Each row of a before or after table is a point. The points were changed in one or more steps. Then noise was added and the rows were shuffled. The steps act on how far a point lies along the listed directions, d1 being the first. Name the steps. A step turns or swaps two directions, mirrors them in a line or flattens them onto one, adds a multiple of one to another, or multiplies one. Angles are multiples of 10 degrees, from the lower direction toward the higher: turns from -170 to 170, lines from 10 to 170 but not 90. Use the fewest steps. Two steps may share a direction if one is a turn and the other turns, adds or multiplies; they go together, in the order done. Otherwise the lowest direction goes first.
In the rows, zero is written as 128.

Directions:
(1): [162 146]
(2): [146  94]
Before (11 x 2):
[[144 161]
 [132 154]
 [177  78]
 [137 154]
 [100 115]
 [116 131]
 [144  71]
 [112 142]
 [101 106]
 [ 90 128]
 [132  95]]
After (11 x 2):
[[198 141]
 [169 167]
 [118 100]
 [ 95 145]
 [148 151]
 [122  90]
 [112 130]
 [115 153]
 [119 102]
 [119 161]
 [109 125]]
Steps: swap d1 and d2

Directions:
(1): [170 133 161 141]
(2): [120 115 120 180]
(3): [111 178 138 139]
(4): [ 98 110 170 125]
Before (13 x 4):
[[125 135 140 128]
 [142 124 149  95]
 [156 105 163 168]
 [114 136 114 102]
 [165 135 127 109]
 [153 120 148  88]
 [137 130 167 172]
 [152 125 140 175]
 [133 123 131 116]
 [115 122 110 103]
 [161 131 147 105]
 [117 128 102 110]
 [110 112 121 109]]
After (13 x 4):
[[129 135 144 130]
 [161 156 144 106]
 [176 159 142 104]
 [169 110 203 156]
 [200  97 198 144]
 [ 98 126  99  97]
 [ 97 136  88 105]
 [181 153 133 137]
 [ 94 133  82 115]
 [187 157 154 127]
 [138 134 127 119]
 [ 94 146  94 112]
 [179  99 175 166]]
Steps: multiply d1 by 2; turn d2 and d3 by -40 degrees; turn d2 and d4 by 40 degrees

Directions:
(1): [120 107 131 102 182 107]
(2): [149 157 180 136 135 109]
(3): [133 177  99  96 130 115]
Before (13 x 6):
[[113 113 118 107 148 101]
 [120 114 131 111 185 126]
 [131 135 118 121 148 118]
 [117 110  98 118 143 123]
 [136 155 129 100 129 132]
 [104  78 105 118 165 129]
 [106  46 112 115 181 110]
 [146 158 134 129 103 117]
 [136 125 153 169 116 142]
 [129 133 131 154 119 142]
 [122 112 127 153 109 139]
 [112 127 156 151 104 122]
 [ 95  60 112 114 190 125]]
After (13 x 6):
[[129 116 128 130 151 122]
 [ 97  16  95 162 111 157]
 [ 92  49  83 146 124 161]
 [105  82  82 128 133 138]
 [151 168 148 114 133  96]
 [118  86 149 145 159 146]
 [132 154 123 142 120 136]
 [121 163 155 143  98 112]
 [135 138 145  98 152 123]
 [148 169 149 158 106 133]
 [ 85  25  95 159 126 170]
 [121 134 103 140 100 139]
 [108  86 125 127 135 115]]
Steps: turn d1 and d3 by -60 degrees; multiply d2 by 2

Directions:
(1): [137 146 148 143 110 199 124 129 148]
(2): [164 146 113 103  95 128 175 152 107]
(3): [109  97  85 162 123 143 169 106 133]
(4): [168  94 121 111 130 121 125 133 187]
Before (9 x 9):
[[134 113 110 134 146 106 117 119 104]
 [129 162 153 133 117 126 122 153  99]
 [ 94 147 143 122 143 119 120 144  62]
 [ 48 129 157 140 138 133  94 101 111]
 [ 93 140 127 146 120 122 133 133 100]
 [ 98 139 159 123 146  89  86 125  97]
 [121 120  96 146 140  94 151 121  94]
 [166  69  84 141  91 180 200 127 206]
 [135 121 149 126 151 108  84 117 152]]
After (9 x 9):
[[ 93 145 139 121 141 111 121 140  63]
 [140 112 147 126 155 102  89 118 154]
 [ 97 133 154 125 148  82  88 127 106]
 [127 165 153 130 120 124 121 156  93]
 [121 121  94 155 140 101 150 118  92]
 [ 92 139 126 145 111 125 135 133 101]
 [162  83  91 144  87 189 192 130 198]
 [131 111 111 136 144 110 118 117 110]
 [ 58 121 156 140 138 129  94  99 124]]
Steps: turn d1 and d3 by -10 degrees; add -0.3 times d2 to d4

Directions:
(1): [133 165 114 151 111 146  93 180 132 153 159]
(2): [133 162 107 127 146 136 188 142 176 134 117]
(3): [131 134  89 164  75 102 129  87 141 133 125]
Before (13 x 11):
[[127 133 130 102 158 143 150 150 132 121 121]
 [129  81 125 136  96  99 109  37 113  97  98]
 [122 123 136 122 132 127 130 130 126 123 139]
 [132 113 140 101 141 121 154 111 129 110 121]
 [111 112 138 117 146 125 148 106 133 119 110]
 [131 147 108 127 154 146 162 122 157 130 111]
 [139 126 148  99 151 128 141 123 120 110 112]
 [117 122 138 114 153 146 153 159 151 118 121]
 [132 130 125 132 117 126 156 102 136 115 116]
 [140 111 104 143 106 102 141  88 133 107 124]
 [129  95 148 113 159 127 151  90 127 115 103]
 [130 137  52 182  49  77 172  40 165 119 110]
 [136 127 108 147 108 118 149 105 128 124 118]]
After (13 x 11):
[[136 178  26 180  74  85 250  55 224 124  95]
 [142 142 141 106 147 135 134 142 125 120 121]
 [137 141  99 148 115 121 170 112 147 127 114]
 [135 151 114 136 118 133 167 117 153 123 122]
 [123 122 134 121 132 128 128 130 125 124 141]
 [117 126 140 127 137 154 111 180 133 130 142]
 [135 129 131 124 161 139 168 122 154 129 111]
 [114 136 126 125 145 133 155 129 149 130 118]
 [135 120  99 125 129 104 214  40 186  96  70]
 [127 140 130 113 144 149 110 169 115 130 140]
 [135 136 129 110 137 128 158 135 144 122 131]
 [133 162 103 141 139 155 127 150 149 143 133]
 [143 133  90 140 120 106 184  96 167 110 115]]
Steps: add -0.7 times d3 to d1; turn d1 and d2 by -60 degrees

Directions:
(1): [ 82 127 110 127 158 155 110 104 106 150 106 189 118 141]
(2): [139 147 142  61 148 108  97 172 106 112 142 150 120 120]
(3): [171 125 125 147 145 149 123 112  95  94 120 149 179  86]
(4): [157 109 104  79 107 170 147 114  98 151 101 102 104 121]
Before (10 x 14):
[[107 125 143 189 104  95 145 132 155 138 136 113 151 132]
 [ 73 107 123 198 135 122 146  95 178 158 105 121 122 155]
 [146 133 129  89 122 133 123 118 119 122 102 114 129 122]
 [152 123 114  92 160 152 112 134  53 106 115 170 150  90]
 [134 150 156 118 175 142  95 136  96  93 133 168 146 112]
 [129 126 136 152 174 131 118 122 113  91 122 172 174 118]
 [126 141 102 102 167 161 115 123  68 105 134 187 143 107]
 [ 71 149 134 175 123 106 121 133 167 157 149 147 100 152]
 [182 151 157 174 156  88 100 136 110  50 184 162 205  78]
 [ 85 114 133 161 128 110 106 120 151 121 129 158 150 157]]
After (10 x 14):
[[103 118 122 104 109 131 137 131 106 171 107 131 108 141]
 [120 142 143 138 134 113 116 115 139 104 120 137 145 130]
 [181 131 109 144 141 146 147 116  87  83 143 124 170  95]
 [162 124 124 162 149 136 126 123  91  86 131 148 181  84]
 [124 109  78 103 154 202 114  71  49 155  98 200 120 109]
 [147 129 115 100  88 141 148 138 134 169 136  83  75 130]
 [153  92 108  87  95 144 128 120 119 135 109 100 132 139]
 [157 125 139 129 140 171 124 107  96 108 108 126 132 113]
 [158 105 116 105 153 172 137 103  93 110 102 137 152 114]
 [143 103 125 100 120 122 144 141 143 145 109  87 109 129]]
Steps: turn d1 and d4 by 160 degrees; turn d1 and d3 by -30 degrees; multiply d2 by 0

Directions:
(1): [108 143 144 110 169 138 167 122 101 164 118 122 138 126 188 126 133 164
  98  80]
(2): [175 141  99  61 127 150 138  99 111  96 103 144 162 146 154 113 112 105
 144 143]
(3): [127 116 154  93 135 100 163 163 170 130 133 130 156 174 121 187 152 117
 154 118]
(4): [150 119 119 153 115 118 168 134 113 106 130  74  85 139 151 148  67 114
 156 105]
(5): [ 82 134  91 109  76  89 124 129  88  99 141 138 144 114 130 139 140 170
 161 103]
Before (8 x 20):
[[ 83 139  59  94  83 115  91  78  74  82 141 140 149  80 114  93 123 168
  158 120]
 [174 143 125  62 157 169 121  93 126 125  93 151 172 119 154  69 124 124
   96 159]
 [143 138 118 116 134 134 130 123 112 150 122 122 140 142 155 120 138 143
  111 129]
 [157 151 120  97 163 156 128  85 102 120  96 145 130 130 173  74 114 119
   98 123]
 [119 139 155 113 136 116 115 138 149 140 139 159 154 152 108 152 166 118
  131 146]
 [139 139 114  86 126 126 127 110 123 114 109 137 167 169 122 138 163  88
  148 147]
 [137 131 129 142 120 117 113 152 137 118 138 130  97 130  96 125 127 100
  141 146]
 [155 115 112 159 106 125 128 113 119 118 123 100  87 108 133  99  86 120
  145 122]]
After (8 x 20):
[[170 134 148 113 142 132 146 127 140 118 125 122 133 172 137 158 109  87
  146 141]
 [127 129 125 122 111 108 114 157 136 109 142 135 111 138  96 138 134 102
  156 144]
 [116 150 106 178 138 148 111  80  67 120 114 113  74  78 168  47  83 151
   89 102]
 [143 139 115 132 130 134 127 118 104 152 122 109 125 131 153 113 123 145
  105 126]
 [156 139 103 173 131 166 115  80  68 117 109  87  75  63 169  35  49 146
   91 131]
 [116 128 141 171 178 182  55  80 156 167 131 142 115  70  80  53 142 124
   64 167]
 [ 99 120 114 151  88 106  93 121 120 134 139 144 119  92 103 102 153 160
  136 118]
 [161 145  98 129 133 156 111  83  93 113 105 113 128 138 136  95 117  84
  125 154]]
Steps: turn d2 and d3 by -60 degrees; multiply d3 by 1.6; turn d4 and d5 by 120 degrees

Directions:
(1): [ 72 117 140  84 174 152 135 128 135  86 132 144 139 117 119 170 132  98
  90 180 130 118 142 108]
(2): [180 120 117 112 184 130 121 152  75 109  99 132 121 145 112 136 104 135
 127 113 162 136  80  84]
Before (13 x 24):
[[122 159 129 174  30 109 138  93 152 188 162 120 130 126 145  86 146 141
  165 101  97 118 153 171]
 [164 124 123 166 114 136 126 151 100 141 138 129 134 141 133 120 129 164
  153  96 133 133 120 137]
 [ 83 101 143 108 168 137 138 147 116  88 129 155 131 111 122 166 124  81
  100 148 127 114 119 130]
 [143 150 115 174  52 107 125 122 155 188 146 102 108 128 135 102 143 145
  162  99  93 111 138 179]
 [144 151 107 161  73 109 128 117 154 153 136 115 122 129 147  85 141 141
  154 105  99 121 126 156]
 [214 141 102 142 130  97 115 148  80 141  90 129 107 139 125 123 108 174
  172  70 168 135  67 115]
 [135 122 136 110 160 135 138 134 130 101 118 143 136 130 139 156 112 119
  133 133 138 121 117 120]
 [ 51 149 139 132  73 129 132 124 183 124 146 112 145 103 136 130 145 114
  112 156 121 127 180 160]
 [136 101 119 120 162 126 127 125 126 123 145 124 118 118 108 145 122 108
  128 114 146 139 116 133]
 [218 128 109 148 141 108 116 152  76 142  92 114 136 149 123 106 120 161
  142  75 145 153  67  89]
 [ 92 115 134 126 110 123 121 144 155 129 148 137 134 146 131 152 136 114
  128 156 125 128 128 138]
 [ 19 128 147 104 110 151 150 115 171  95 164 138 139 104 120 149 146  96
   83 193  93 114 181 153]
 [ 29 124 143 101 113 145 129 102 182 100 161 132 136 109 142 148 151 112
  100 179  89 120 197 151]]
After (13 x 24):
[[207 134 106 133 166 115 119 159  67 143 104 113 108 152 111 137 104 147
  142  98 151 119  61  98]
 [210 144 107 145 136 114 123 133  54 150 112 134 115 154 116 104  97 155
  160  75 160 134  69  91]
 [139 154 122 190  24 102 134 115 150 175 151 103 120 132 137  62 134 155
  161  83  92 132 148 183]
 [ 73 116 145 157  86 121 137 124 161 133 154 138 124 103 140 127 142  99
  128 122 100 113 153 182]
 [115 102 125 120 141 129 134 118 148 124 160 121 121 114 108 143 132 105
  123 119 134 134 129 149]
 [187 135  92 123 150 115 122 141  96 116 104 133 115 145 126 112 117 141
  142 106 140 123  76  94]
 [154 148 113 176  44 101 115 115 150 168 146  97 113 138 159  68 134 169
  166  74  97 138 156 176]
 [139 109 133 124 171 153 126 159  83  99 134 143 140 137 122 157 128 143
  120 130 145 132 114 110]
 [106 111 139  76 198 149 130 147 111  80 108 141 164 119 112 178 133 107
   71 173 136 130 103  70]
 [113 126 144 121 122 133 139 122 157 119 134 137 133 114 150 145 128 110
  138 139 122 118 142 144]
 [101 125 126  63 208 140 128 145 101  69  96 158 128 112 115 198 119 115
  102 169 166 117 100  86]
 [128 119 120 155  89 109 114 143 142 151 140 126 130 154 137 129 134 127
  154 123 128 134 114 148]
 [163 157 117 179  57  99 120 144 128 162 116  94 128 134 135  80 121 160
  165  74 150 150 126 148]]
Steps: turn d1 and d2 by -100 degrees

Directions:
(1): [124  98 155 101 109 153 172 139 100 134 123 136 121 137 100  67 148 106
 160 101 155 145 173 121 184 124  84 122 112 160 130 147 115 145 161 109
 103 102  92 157 150 167 141  81 170 136 151 106]
(2): [ 84  92 129 171 147 100 167 103  92 123  86 122  94 123 130 129 110  99
 130  81 114 114 117 129  96  85 169 150 138 188  70 112 147 109 143 145
 120 128 122  87 117 128 105 119 155 172 138 152]
(3): [178 104 130 136 171 143  99 125 116 182 123  98 121 113  97 131 146 119
 148 188 140 166 137 152 148 134 157 129 148 130  91 138 116  40 122 109
 133 120  89  96 149  97 112 124 125 112 166 105]
Before (12 x 48):
[[139 166 105 133 131 118  77 127 146 139 147 125 144 133 138 158 134 143
  108 171 133 145 103 138  92 155 129 115 139  74 128 116 139 120  97 154
  153 156 154 122 103  92 126 188  92 113 124 128]
 [125 186 126  98  87 148 110 157 167  98 165 150 175 157 149 134 121 138
  102 150 142 121 128 126 147 168  79 125 107  67 204 121 119 190 115 147
  136 133 162 168 120 127 175 131 117  94 104 123]
 [108 108 141 139 130 138 143 108 103 143 106 135 111 134 119 102 119 118
  130 128 129 129 145 143 119 103 148 116 109 160 105 136 140 105 130 124
  133 128 118  98 130 139 108 120 158 143 150 118]
 [ 97 172 106 141 103 119 129 138 144  78 141 138 161 148 160 156  96 155
   86 102 102  94  92 135  88 141 142 122 121  97 170 111 151 180 120 138
  139 145 164 141  89 114 127 155 121 129  87 158]
 [125  90 152 128 134 137 165 133  91 148 104 128  86 120 114  82 134  90
  146 110 147 145 146 128 157 102 127 135 133 163  92 148 127  96 147 135
  113 120  91 126 149 148 130  90 177 161 141 145]
 [ 79  93 158 133 120 134 185 132  97 118  94 149 110 141 106  75 127  75
  157  72 134 112 159 105 145  92 109 149 106 204 102 128 127 152 162 122
  103 101  91 141 134 173 131  80 193 143 143 130]
 [163 152 137  91 101 176 101 147 148 139 169 134 159 121 124 118 142 140
  133 160 157 146 154 126 177 175  84 107 110  94 171 138 109 149 118 102
  136 125 122 161 146 134 150 104 135  87 149  89]
 [147 146 123  73  83 168 146 140 149 128 160 133 150 152 111  79 170 125
  148 118 160 122 173 117 197 169  49 108  95 101 186 150 110 186 156  93
  116 109 109 209 140 172 153  99 139  91 134 107]
 [133 172 106 127 108 139  98 140 168 117 173 153 163 146 134 154 123 165
  113 164 124 112 107 140 119 162 105 130 132  71 169 130 124 172 128 130
  140 142 145 152 109 118 151 140  82  92  92 123]
 [170 140 122 141 170 138  79 116 143 178 134 113 134 130 125 141 168 152
  118 204 119 155 108 153 131 130 165 121 129 119 117 134 109  55 112 137
  130 128 112  97 146  87 109 146 118  95 147 131]
 [109 129 106 143 140 107 122 129 131 117 124 139 129 104 152 174 122 134
  114 114 100  97 108 126  90 119 165 144 128 142 101 106 137 122 119 155
  129 141 147  96 109 117 120 151 120 129 103 151]
 [129  98 128 134 175 126 112 121 110 164 123 109 105 115 103 125 137 121
  139 159 137 143 144 139 126 114 161 136 138 139  94 140 127  57 122 120
  115 130 112  97 133 111 108 128 127 138 158 112]]
After (12 x 48):
[[137 179 103 126 108 139  89 141 174 117 178 152 167 145 137 161 122 170
  109 171 122 111 103 141 114 167 105 129 132  62 174 129 124 171 122 131
  144 145 150 152 107 113 151 146  75  87  89 123]
 [107 184 101 136 103 120 114 141 157  79 149 138 170 148 165 166  96 165
   79 116 100  94  87 135  85 151 141 119 121  79 182 112 149 181 111 137
  144 150 172 145  87 108 130 165 109 118  82 156]
 [139 173 100 140 136 111  69 123 151 137 147 124 144 131 145 171 129 146
  102 176 127 141  92 138  79 154 138 116 143  70 126 111 142 115  91 158
  158 161 161 116  98  83 122 197  84 112 120 134]
 [111 136 103 146 142 104 113 128 137 116 127 137 131 103 156 184 120 138
  109 120  96  95 102 127  83 121 170 144 130 134 102 105 139 120 114 158
  133 145 153  93 106 111 119 159 112 126 100 153]
 [ 81  88 165 123 114 142 195 136  92 120  96 152 110 144  98  59 133  71
  165  68 142 117 172 102 163  94  94 146 101 208 106 134 123 157 169 116
   96  95  81 152 140 183 136  68 202 142 148 122]
 [105 105 142 139 130 139 148 107 100 144 104 135 109 134 117  98 119 116
  133 123 130 130 146 143 121  99 148 117 109 166 102 136 140 106 132 124
  131 126 116  97 132 140 108 118 161 146 152 118]
 [120  83 157 126 132 140 176 132  83 149 100 129  82 122 110  70 136  83
  152 101 150 147 154 126 164  98 122 136 131 174  88 151 126  98 154 133
  107 115  83 129 152 156 131  80 186 166 146 142]
 [150 141 130  63  76 177 153 145 146 130 163 136 152 155 104  64 176 122
  156 116 168 128 184 115 214 172  34 104  90 104 191 156 105 192 162  87
  111 101 101 220 146 182 158  89 147  89 139  98]
 [162 148 140  89 101 178 106 148 144 139 168 135 157 121 121 113 144 138
  137 156 159 148 158 125 181 173  80 107 110  99 169 140 108 150 121 101
  134 121 118 163 148 137 150 100 141  88 153  88]
 [133 193 124  91  84 152 102 161 173  97 172 151 181 158 150 136 124 144
  100 159 143 123 128 126 151 175  73 122 105  56 215 123 117 192 111 145
  138 134 163 174 121 125 179 134 112  85 102 119]
 [120  92 129 143 180 120 119 116 102 163 115 108  97 114 104 125 134 115
  139 151 133 140 142 139 119 104 169 141 140 150  83 137 131  53 126 124
  113 130 112  88 130 111 104 127 132 147 160 117]
 [161 136 118 154 177 129  82 109 138 177 125 110 127 128 128 149 161 148
  115 197 113 150 101 154 118 121 180 127 134 130 103 128 114  48 112 143
  130 131 115  83 141  82 102 149 120 104 146 139]]
Steps: multiply d1 by 1.3; add 0.3 times d3 to d2
